Each row is a point. Each copy is the shape, with its points in the same order, turned, moved and blurred by noise. Is it also mirrored, or only turned?
In the rows, zero is written as 128.

Shape, 8 rows:
[[133  95]
 [108  73]
 [140 156]
 [122 143]
 [ 77 121]
 [ 75  88]
 [116 144]
 [121 148]]
Copy 1:
[[127  95]
 [ 88  92]
 [159 137]
 [137 142]
 [ 88 141]
 [ 68 125]
 [131 152]
 [137 148]]
Copy 1 is: only turned
Copy 2 (8 x 2):
[[145 144]
 [134 177]
 [123  87]
 [113 104]
 [ 84 147]
 [ 95 176]
 [108 108]
 [112 103]]
Copy 2 is: mirrored
Copy 3, 8 rows:
[[130 161]
 [ 99 179]
 [149 106]
 [132 114]
 [ 82 124]
 [ 69 156]
 [126 114]
 [128 109]]
Copy 3 is: mirrored
Copy 4 (8 x 2):
[[109 163]
 [ 74 164]
 [156 123]
 [132 121]
 [ 85 108]
 [ 61 130]
 [129 118]
 [136 116]]
Copy 4 is: mirrored

Shape, 5 rows:
[[ 79 138]
 [134  99]
 [130 166]
 [155 159]
 [100 100]]
Copy 1:
[[ 89 165]
 [151 135]
 [ 96 106]
 [113  88]
 [132 165]]
Copy 1 is: mirrored
Copy 2:
[[116  82]
 [116 146]
 [170 106]
 [174 128]
 [ 99 126]]
Copy 2 is: mirrored

Shape:
[[163 132 146]
 [137 172 118]
 [133 101 134]
 [ 91 127 157]
 [ 97 153  86]
 [117 135 157]
 [ 79 120 133]
 [134  65 108]]
Copy 1 (8 x 3):
[[127 156 133]
 [123 130  83]
 [ 99 128 153]
 [137  85 146]
 [ 94  92  81]
 [140 113 140]
 [112  72 140]
 [ 61 124 170]]
Copy 1 is: mirrored
Copy 2, 8 rows:
[[162 122  92]
 [127 164  79]
 [170 129 135]
 [112 115 140]
 [117 189 116]
 [125 122 114]
 [114 146 155]
 [188 147 160]]
Copy 2 is: mirrored
Copy 3 (8 x 3):
[[137 134 169]
 [121 168 125]
 [129  99 150]
 [ 79 108 133]
 [116 141  80]
 [ 89 127 146]
 [ 89  98 108]
 [158  69 131]]
Copy 3 is: only turned

Shape:
[[103 104 134]
 [115 121 115]
 [120 116 126]
 [160 152 110]
 [130 110 122]
 [181  67 101]
 [104 121  85]
 [ 75 120 149]
 [128 170  83]]
Copy 1 (9 x 3):
[[119 120 144]
 [112 124 121]
 [123 119 125]
 [136 125  72]
 [132 108 118]
 [155  46 102]
 [ 83 111 113]
 [114 149 160]
 [ 93 139  66]]
Copy 1 is: only turned
Copy 2 (9 x 3):
[[106 112 107]
 [112 120 133]
 [119 119 124]
 [151 137 167]
 [125 109 128]
 [160  50 150]
 [ 87 112 156]
 [ 89 139  92]
 [114 153 186]]
Copy 2 is: mirrored
Copy 3:
[[153 110 131]
 [140 132 121]
 [133 120 120]
 [ 93 148  95]
 [135 114 107]
 [124  83  47]
 [164 147 101]
 [159 119 168]
 [121 186 103]]
Copy 3 is: mirrored

Shape, 10 rows:
[[150  95 186  70]
 [145 108 145 146]
 [116 130 138 174]
 [117 158 152 177]
 [131 153 105 166]
 [169 131 125 145]
 [152 131 127 158]
 [105 160  79 105]
 [113 137 104 109]
 [144 171 161 110]]
Copy 1:
[[ 89  61 171 117]
 [136  94 124 164]
 [136 134 113 179]
 [107 156  89 170]
 [153 158 102 144]
 [141  99 106 130]
 [147 118 108 148]
 [153 179 148  91]
 [147 140 155 124]
 [ 84 123 111 105]]
Copy 1 is: mirrored
Copy 2 (10 x 4):
[[153  42  89 112]
 [140 103 120 161]
 [127 134 151 158]
 [144 146 166 142]
 [125 168 124 151]
 [156 133  98 158]
 [145 139 118 162]
 [ 85 161  93 103]
 [ 95 129 102 120]
 [164 126 118  93]]
Copy 2 is: only turned
Copy 3, 10 rows:
[[104 176 153  70]
 [115 104 134 111]
 [ 98  84 140 149]
 [103  90 162 169]
 [119  94 112 174]
 [148 113 121 130]
 [135 100 125 135]
 [ 99 154  76 177]
 [ 91 144  96 151]
 [120 162 160 156]]
Copy 3 is: only turned
Copy 4 (10 x 4):
[[170 132 206 148]
 [123 102 137 155]
 [ 88 103 112 144]
 [ 74 124 119 160]
 [107 115  85 147]
 [145 106 103 160]
 [125 104 102 152]
 [139 157  88  84]
 [142 142 113 102]
 [123 169 137 167]]
Copy 4 is: only turned

Shape, 9 rows:
[[168 139 141 181]
 [102 180 150  91]
 [117  91 149 102]
 [106 111 146 149]
 [134 125 132 118]
 [157 132 133 102]
 [126 100 149 129]
 [150 164 148 168]
 [115  73 180 131]]
Copy 1, 9 rows:
[[179 107 124 146]
 [ 57 129 133 151]
 [112 179 165 113]
 [134 167 140 155]
 [119 140 133 120]
 [118 125 138 100]
 [133 163 153 126]
 [144 103 123 171]
 [143 180 189 138]]
Copy 1 is: mirrored
Copy 2, 9 rows:
[[130  64 123 134]
 [ 99 169 152 157]
 [154 152  97 119]
 [118 129  92 130]
 [140 136 130 119]
 [161 127 148 124]
 [149 135  98 127]
 [105  88 144 146]
 [151 137  58 147]]
Copy 2 is: mirrored
Copy 3, 9 rows:
[[ 81 110  74 116]
 [162 138 137  66]
 [107 123 180 113]
 [ 92 151 135 120]
 [121 114 141 116]
 [124  91 135 102]
 [ 96 126 145 114]
 [100 120  72 100]
 [ 65 133 172 109]]
Copy 3 is: mirrored
Copy 4 (9 x 4):
[[123 101 138 198]
 [187  95 135  94]
 [ 96  89 124  99]
 [108 105 161 126]
 [123 105 116 127]
 [136  91  94 133]
 [ 98  92 132 125]
 [157 100 148 185]
 [ 76  65 152 114]]
Copy 4 is: only turned

Shape (9 x 6):
[[135 145 162 136 151  57]
 [155 151  95 132  76 168]
 [ 95 147  97 124 118 166]
 [114 115 205 130 138 175]
 [144 160 113 130 139 137]
 [136  84  87 123 149 155]
 [163 152 119 127 133 120]
 [130 152 117  82 100 165]
 [151 103  99 137 140 134]]
Copy 1:
[[ 93 173 171 161 158 135]
 [206 115 126 101 127 115]
 [172 125 101 146  97  92]
 [134 173 114 131  62 179]
 [144 127 151 125 115 103]
 [125  72  95 130 112 128]
 [136 130 156 115 137 113]
 [166 149  93  96 115  96]
 [131  89 126 132 128 132]]
Copy 1 is: mirrored
Copy 2 (9 x 6):
[[139 138 123 150  45 144]
 [144 133  88 147 190 106]
 [143 136 116 114 179 160]
 [118  44 149 101 124 146]
 [150 134 118 165 144 148]
 [ 77 145 143 149 167 149]
 [142 134 118 173 128 127]
 [158 128 146 123 178 108]
 [ 93 139 121 165 140 142]]
Copy 2 is: only turned
